Each point is reached from the start by the listed moves, each made once or not at all, plus a little noise. Say if it took an odd or an even number of moves. Then give how often each move was made.
In the rows, zero is written as 128.

Moves:
(1): [116  61 143  66]
(2): [168 106 158 127]
Start: [116 143 110 139]
Points:
[157 120 138 134] => odd (0, 1)
[145  55 156  79] => even (1, 1)
[107  78 124  76] => odd (1, 0)

Moves:
(1): [168 123 143  76 141 124 173 129 112]
(2): [117 168 141 157 138 144 128  95 107]
(3): [100 109 161 155 123 143 114 107  98]
(4): [149 132 134 138 104  97 107 105 119]
(5): [119 143 112 155 136  96 102  82 116]
(6): [144  97 124 139 122 142 144 124 123]
(7): [121 128 138 148 137 118 136 141 122]
(8): [150 108 132 149 135 133  93 131 134]
Start: [143 125 117 137 123 147 138 119 145]
Points:
[156 130 123 249 151 139 100  49 108] => odd (0, 1, 0, 0, 1, 1, 1, 1)
[160 122 190 184 156 168 142  83  76] => odd (1, 1, 1, 0, 0, 0, 1, 1)
[188 128 143 123 140 174 200  84 102] => odd (1, 1, 0, 0, 0, 1, 0, 0)

Moves:
(1): [130 136 153 147 136 141 118 138 141 130 139 151 125 125 152 136 151 111]
(2): [140 129 132 109 110 138 134 118 127 151 116 130 126 131 131 125 129 136]
(3): [145 131 130 116 116 114 123 118 120 125 135 121 150 147 115 136 127 149]
(4): [126 116 134 131 136 126 132 118 103 115 120 145 140 114 129 135 118 129]
(5): [122 135 111 121 114 136 120 120 123 132 125 125 122 122 155 139 118 121]
(6): [143 141 108 138 118 137 130 143 128 124 153 139 114 103 145 131 118 154]
(7): [133 116 128 146 108 131 128 123 132 127 133 136 118 121 116 132 151 137]
(8): [116 167 147 132 113 127 149 142 134 106 128 122 130 116 131 152 125 129]
(9): [108 132 116 125 155 162 144 118 131 118 133 118 122 121 108 122 164 126]
(10): [125 133 139 133 120 128 114 147 110 125 116 125 126 138 129 141 124 136]
(11): [130 117 147 112 130 113 129 126 113 123 126 122 122 118 130 125 151 142]
(12): [106 109 118 139 131 105 158 145 132 126 134 155 142 142 130 128 112 156]
(13): [137 123 132 139 113 124 131 124 128 122 123 132 129 138 130 104 134 130]
(14): [129 134 144 132 119 132 111 104 148 134 126 134 125 127 140 131 109 149]
(15): [117 142 130 133 118 135 114 135 121 128 119 115 153 108 122 122 136 136]
(16): [116 142 141 143 145 108 121 128  97 151 137 148 114 142 124 125 135 121]
(17): [122 131 111 110 123 129 124 126 131 124 122 139 126 129 126 124 126 124]
(18): [136 120 112 139 131 121 115 121 115 126 116 124 128 114 144 125 148 151]
Start: [137 139 124 135 127 123 126 131 112 136 154 136 108 118 125 122 110 127]
Points:
[143 167 155 145 113  86  94 150   7 131 165 156 131  92 121 141 122 196] => odd (0, 0, 1, 1, 0, 1, 0, 0, 0, 1, 1, 0, 0, 0, 1, 1, 0, 0)
[ 70 152 126 193 159 135 111 151  33 134 139 189 131  92 164 144 165 162] => odd (1, 0, 0, 1, 1, 0, 0, 0, 1, 1, 0, 1, 0, 0, 1, 1, 0, 1)
[ 94 169 134 119 127 171  94 145  85 120 137 136 109  83 151 135 185 125] => odd (1, 0, 0, 0, 1, 0, 0, 0, 1, 1, 1, 0, 0, 0, 1, 0, 1, 0)
[118 160 138 208  86 114 108 148 117 151 187 231 104 103 156 103 130 193] => odd (1, 0, 0, 0, 0, 1, 1, 0, 0, 0, 0, 1, 1, 1, 1, 1, 1, 0)
[158 148 158 127  90 152  84  86  86 141 127 138 104 119 178 126 185 197] => even (1, 1, 1, 0, 1, 0, 0, 0, 1, 1, 1, 0, 1, 1, 0, 0, 0, 1)

Moves:
(1): [129 118 130 125 121 120 127 137 133 139 110 138 117 124 111 128 125 134
 111 124 123 127 148 134]
(2): [140 127 116 111 146 126 128 139 140 135 118 128 137 137 148 125 140 112
 118 105 138 139 134 146]
(3): [122 140 130 132 124 123 111 117 125 146 128 114 115 130 117 128 131 135
 127 143 122 140 128 127]
(4): [109 124 144 123 124 122 119 147 129 117 148 125 132 125 110 151 124 115
 100 128 148 120 116 126]
(5): [115 119 124 103 112 126 112 101 119 147 112 134 148 140 111 119 120 136
 156 136 117 156 127 147]
(6): [151 110 167 128 132 132 149 133 127 137 105 114 152 144 116 122 156 115
 139 140 129 128 130 156]
(7): [129 127 141 123 132 139 117 129 118 120 119 145 113 121 132 154 144 129
 134 105 129 108 136 130]
(8): [140 159 142 146 121 112 131 125 136 118 132 140 112 136 122 119 120 120
 148 125 140 118 139 132]
(9): [143 144 150 130 134 135 125 147 125 135 119 122 129 130 134 126 118 140
 127 131 125 127 126 128]
(10): [126 131 131 139 144 133 115 128 122 143 148 110 124 138 118 128 131 138
 128 120 130 129 138 135]
(11): [157 118 140 143 126 111 105 109 124 130 127 114 141 118 141 134 115 126
 105 139  97 144 135 115]
(12): [144 115 119 110 133 135 127 132 128 122 134 138 135 127 113 124 139 130
 136 125 134 135 127 127]
(13): [144 135 146 128 103 140 115 128 108 122 128 126 129 120 134 139 110 107
 135 136 159 118 155 132]
(14): [126 127 114 124 112 118 109 106 146 121 105 120 110 155 108 139 116 144
 116 134 144 135 129 140]
(15): [132 125 125 143 134 124 130 146 117 116 136 120 122 134 142 146 120 111
 134 116 130 147 125 139]
(16): [113 130 134 145 120 130 110 136 134 132 143 139 123 120 123 119 117 145
 119 139 126 144 134 138]
(17): [122 133 142 115 134 131 121 123 122 121 129 114 125 120 137 132 129 133
 134 153 133 117 136 135]
(18): [125 117 145 122 116 136 151 133 136 140 132 121 150 130 138 126 127 120
 133 109 115 128 117 109]
(19): [142 142 109 127 127 128 123 132 122 130 128 139 111 123 128 127 122 127
 139 125 125 119 123 149]
(20): [124 146  99 128 113 125 126 135 133 126 127 120 138 121 116 149 117 127
 123 130 108 124 113 141]
(21): [119 142 136 113 118 157 131 127 122 136 149 130 141 135 149 102 116 118
 100 139 103 117 132 141]
(22): [135 127 138 126 143 130 145 124 130 129 132 141 126 132 170 142 107 143
 119 142 131 148 122 102]
(23): [117 115 123 132 118 109 133 142 121 116 132 136 130 128 147 138 140 130
 126 124 111 122 130 128]
(24): [152 125 132 145 151 125 104 105 142 127 106 106 126 169 140 120 125 108
 142 133 124 104 145 128]
Start: [109 116 133 125 152 129 139 139 113 108 134 134 123 130 117 105 141 110
 106 137 113 141 137 130]
Points:
[184 171 148 151 128 103 117 192 103 102 105 103 112 187 124 157 123  75
 132 114 144 138 170 249] => odd (0, 1, 0, 0, 0, 1, 0, 1, 1, 1, 0, 0, 1, 1, 1, 0, 0, 0, 1, 1, 0, 0, 1, 0)
[ 83 154 191 103  85 132  55 133  82 104 159 179  71 157 124 151  67 138
  79 175 143 126 211 209] => even (1, 0, 0, 1, 1, 0, 1, 1, 0, 1, 0, 0, 1, 1, 0, 1, 1, 0, 1, 0, 1, 1, 1, 0)
[184 132 179 139 164 110  67 146 115 172 146 127 134 203 188  79  78 107
 100 137  31 210 192 182] => odd (1, 1, 1, 0, 1, 0, 0, 1, 1, 1, 1, 1, 0, 0, 1, 1, 0, 1, 1, 0, 1, 1, 1, 1)

Moves:
(1): [146 131 135 123 134 117 142 143 111 105 126 150 131 145 146 130 138 141
 141 125 113 133 134 150 141 125]
(2): [114 144 154 111 139  97 146 120 145 159 122 144 116 120 120 135 124 140
 110 106 132 118 129 113 124 145]
(3): [124 104  89 143 127 130 121 119 115 104 127 141 100 133 130 147 114 123
 145 136 143 131 110 137 142 135]
(4): [133 111 118 120 145 134 107 133 138 125 112 125 119 127 114 118 123 117
 125 122 132 125 128 135 143 123]
(5): [137 112 113 142 125 122 121 127 135 133 133 137 131 122 120 128 127 145
 120 123 115 152 120 121 106 117]
(6): [127 115 140 135 122 122 108 139 139 154 137 120 129 134 124 132 152 138
 129 134 137 130 137  91  95 125]
(7): [131 119 121 141 111 104 133 121 175 128 140 108 122 126 106 127 118 118
  91 116 146 101 140 121 151 132]
(8): [132 122 130 130 124 133 138 131 103 128 115 127 136 128 122 136 127 129
 131 130 133 127 120 113 112 123]
(9): [127 108 110 123 137 118 127 140 152 158 144 137 139 114 125 123 125 116
 132 152 124 136 136 104  99 136]
(10): [136 130 125 133 122 101 137 134 108 110 135 146  96 144 115 143 114 129
 161 137 105 135 135 128 153 127]
(11): [121 131 140 127 118 125 106 106 136 126 122 124 149 109 131 134 136 116
 135 115 129 133 109 153 121 119]
(12): [117 117 130 137 142 116 105 131 135 139 125 138 127 119 123 117 122 116
 113 121 125 132 132 131 135 140]
(13): [122 125 116 130 122 130 131 144 119 144 130 132 129 134 119 129 131 137
 142 131 128 134 122 123 125 124]
(14): [135 123 119 142 126 118 130 122 140 117 112 120 121 133 124 126 133 138
 122 140 130 133 115 131 125 117]
(15): [128 114 125 116 113 136 107 141 125 122 123 131 109 143 125 120 121 114
 118 144 123 113 116 120 121 135]
(16): [118 104 109 133 133 112 101 107 132 128  92 117 127 127 135 116 125 126
 110 103 130 139 102 130 137 132]
(17): [111 134 137 125 129 139 135 105 133 135 127 132 140 129 120 104 126 123
 118 121 143 118 144 114 110 132]
(18): [153 116 134 114 121 129 113 137 126 124 133 112 137 142 123 110 134 139
 116 148 141 147 127 132 131 121]
(19): [118 132 137 117 142 101 131 135 142 104 124 113 123 135 130 126 113 126
 124 111 124 128 143 154 142 130]
(20): [131 133 146 115 140 122 133 144 117 138 146 131 132 148 125 121 143 121
 129 128 117 139 122 114 122 123]
(21): [123 116 113 114 128 137 112 155 105 112 124 143 129 129 126 118 142 132
 129 139 124 153 119 101 115 119]
(22): [137 147 133 124 133 120 145 127 125 132 143 118 126 125 129 113 142 121
 126 123 137 118 147 144 119 134]
(23): [133 138 122 130 116 122 124 135 150 134 135 123 139 128 135 113 115 115
 112 126 155 121 144 135 123 109]
(24): [126 133 146 107 112 147 145 137 111 130 114 129 118 145 123 140 142 122
 128 137 135 133 137 117 122 133]
Start: [127 125 133 118 134 113 138 113 116 145 129 108 117 116 138 100 120 117
 156 111 111 140 145 139 109 132]
Points:
[124 120 178  71 128  55 124 191  94 225 131 142  56 170  77  79 143  81
 145 116 132 129 178  64  66 136] => even (0, 1, 0, 1, 0, 1, 0, 1, 0, 1, 0, 1, 1, 0, 1, 0, 0, 0, 0, 1, 0, 1, 1, 1)
[157  78 123 106 116  26  93 172 126 124 123 123 117 153 119  72  90  94
 169 160 110 179 140 174  97 100] => even (1, 0, 0, 0, 0, 0, 0, 1, 1, 1, 1, 1, 1, 1, 1, 0, 0, 1, 1, 0, 0, 0, 1, 0)
[115  34  89 157 153   7  50  91 200  93  65  86  88 123 123  91 115  99
 111  53 135 144 116 192 159 129] => even (1, 0, 1, 1, 0, 1, 1, 0, 0, 0, 1, 1, 0, 1, 0, 1, 0, 0, 1, 0, 0, 0, 0, 0)
[155  68 108  59 131  24  76 169 112 188 106 119 104 145  87  35 137  86
 131 138 133 192  92  96  63 108] => odd (0, 1, 0, 1, 0, 0, 0, 1, 1, 1, 1, 0, 1, 1, 1, 1, 0, 1, 0, 1, 1, 1, 1, 0)
[162  52  89  87  91  86 108 219 163 184 152 126 102 153  99  49 163 102
 110 151 143 151 182  65  32 105] => even (1, 0, 0, 1, 1, 1, 1, 0, 1, 0, 0, 0, 1, 0, 1, 0, 0, 0, 0, 0, 1, 1, 1, 1)
